Each wall is flat, endless, passes through zero and stands at right angles to its row. A trip goes straight from one point to another. Which walls does it cross, in order?
(in the rows, 128 means zero)

Walls:
(1): [181 165  88]
(2): [128  74  54]
(3): [127 167  93]
(4): [102  87 121]
Trips:
[107 164 112] to [141 116  53] => 2, 4
[173 112 131] to [121 133 197] => 2, 1
[124  95 127] to [63 81 97] => none
[ 67 157 126] to [111 141 155] => 4, 3
[162 127 114] to [ 89 150 129] => 2, 1, 4
[164 119 148] to [140 136 108] => 2, 3
[175 191 167] to [107  50  86] => 3, 2, 4, 1
[121  71 127] to [ 98 192   7] => 3, 1, 4

Walls:
(1): [119  58 141 136 123 164 139  72]
(2): [165  87 131  42 153 143 162 155]
(3): [171 136 171 138 154 193 172  82]
(4): [189 103 157 108 134 128 154 123]
(5): [221 127 176  59 104 194 145 243]
(6): [172  49 131 170 166 146 242 190]
(7): [144 108  83 127  94 110 112 137]
Trips:
[174 109 180 130 139 107  49 101] to [ 81 162 119 111  60 220 158 116] => 4
[143 116 182 155 147 246 222 199] to [ 96 127 129  47 166  79 169  53] => 5, 6
[170 188 131 125 164 121 189 132] to [172  68 163 179 153  97 179 179] => 1
[158  94 147 135  65 141 119 209] to [ 97 149 112  87 111 154 188 197] => 4, 7
[160 180 137  48 142 134 191 120] to [161  70 114 132 125 157 110 165] => 7, 1, 3

Walls:
(1): [ 75  87 101 120 152 190 142  95 125  93 216]
(2): [104 184  84 226  78  64  81 159 134 118 120]
(3): [137  71 142 150 111  87 175  99  71  91 157]
(4): [107  95 204 189 212 153 130 145 105 121 141]
(5): [ 88 122 112 174 132 149 176 127 190 179  65]
(6): [186 119 125  90 131  97 176 229 141 148 211]
(7): [153 134 179 197 110 161 114 161 155 116 148]
(8): [ 60 145 113 176 189 165 200 187 137 116  92]
(9): [172  98 108 111 145 154 113 143 196 195 105]
Trips:
[130 191  51 127 169 118 117  64  88 152 140] to [ 63  44 133  79 195 152 156 222 176 113 189] => 8, 2, 6, 9, 4, 5
[158  61  92 140 167 238  99 148 157  73 152] to [152  75 110 114  76 136 181 100  63 170 149] => 3, 8, 7, 4, 9

Walls:
(1): [ 94 143 152 120 118 126  80 126 125 130 107 183 152 124]
(2): [111 194 121 116 247 156 163 118  93 164 104 176 115 132]
(3): [ 85 143  85 150  77  87 146 159 126 146  89 123  87  78]
(4): [158 159 112  84 170 135 123 113 170  89 124 134 143 133]
(5): [154  54 179  99 209 134  78  80 139 139 123 153 101 155]
(6): [191 107 163 114 170  79 137  87 103 106  81 175 185 128]
(7): [133 103  91 106 167  42  83 126 144 110 128 123  92  95]
(8): [182 144 109 159 142 136 135 193  97 166 100 109  99 101]
(9): [110 168 153  70  87 125 115 163 121 158  96 144 154 118]
Trips:
[ 91 162 165 113 108 114  96  92 134 100 161 136  42  86] to [134  72 189 164 112 110  91 116 184 125 122 129 137 147] => 9, 3, 6
[171 172 148 117 161 138 116 177  74 146 138  58 180 134] to [141 118 164 117 224 173 157 123 128  89 129 122 120 147] => 5, 9, 8
[ 88 146 126 149  95 108 207  87 146  98 170  91 112 146] to [141 104 118 104  83 189 136  87 193 101 143  36 124 100] => 4, 3

Walls:
(1): [ 91 114 177  45 164 131 116 135 101 123 134 167  98  99 129 175 176 180
  81  81]
(2): [ 65  77 146 177  92 155  95 104 184  86 160 152 173 194 169 140 120 139
 212 119]
(3): [146 161  92 127 117 142 155  97 122  72 175 139 162 165  29  92 133 163
 138 167]
(4): [141  33 100 147  98  97  66 147 198 109 149 113 119 119  96 144 101 116
 115  98]
(5): [ 90 127 194 140 156 131 193 134  98 164 185 172 150  71 121 137 188 135
 101 118]
(6): [162 181 103 186 101 115 159 102 153 109 141  89 141  94 167 174 182  65
 177 159]
(7): [153 192 176  75 130  96 153  95 146 158 145 103 131  89 129 222 105  84
 104 181]
(8): [162 124 179 166 137 117 133 102  61 148 125 117  53 144  94  81 138  88
  82 156]
Trips:
[ 73 137 105 118 158 135 116  98 193 131 139 125 135 174  79 119 109 158
 107 106] to [169 162 154 150  81 136 186 108  68 110 155 148 249 185 115 207  95  80
 164 167] => 1, 7, 4, 6, 5
[117 169 133 129 115 133 149 123 134 104 106 162 105  96 129 200  49 147
 120  98] to [134 146 205  64  83 107  93 147 120 116  17 169 111 112  92 172  69 111
 107 125] => 4, 8
[142 176 128 121 129 119 160 103 117 178 165 141 156 130 123 106 118 149
 158 131] to [175  98 154 218 169 108 147 161 158  74  80 134 106 119  99 226 161 182
 123  90] => 1, 4, 2, 3, 7
[100 129 121 121 121  92 142 136 104  64 188 153 122 104  74 150 103 159
 179 115] to [159 139 140 149 140  93  87  84 124 121 158 193 154 129 122  85 162 135
 101 106] => 8
[139 154 126 197 105 102  70 101 149 127 115 158 154 156 127  94 170 110
 125 123] to [112  77 132 127  67 129 102 108 178 170 113 149 127  96 152 116  87 103
 151  71] => 3, 8, 6
[ 94 126 163 145 102  89 131 176  88 124 160  98 167 105  92  85 184 124
 134 107] to [148 153  67 143 145  57 148 116  73 200 120 113 158 101 121 107 129 210
 130 109] => 6, 1, 8
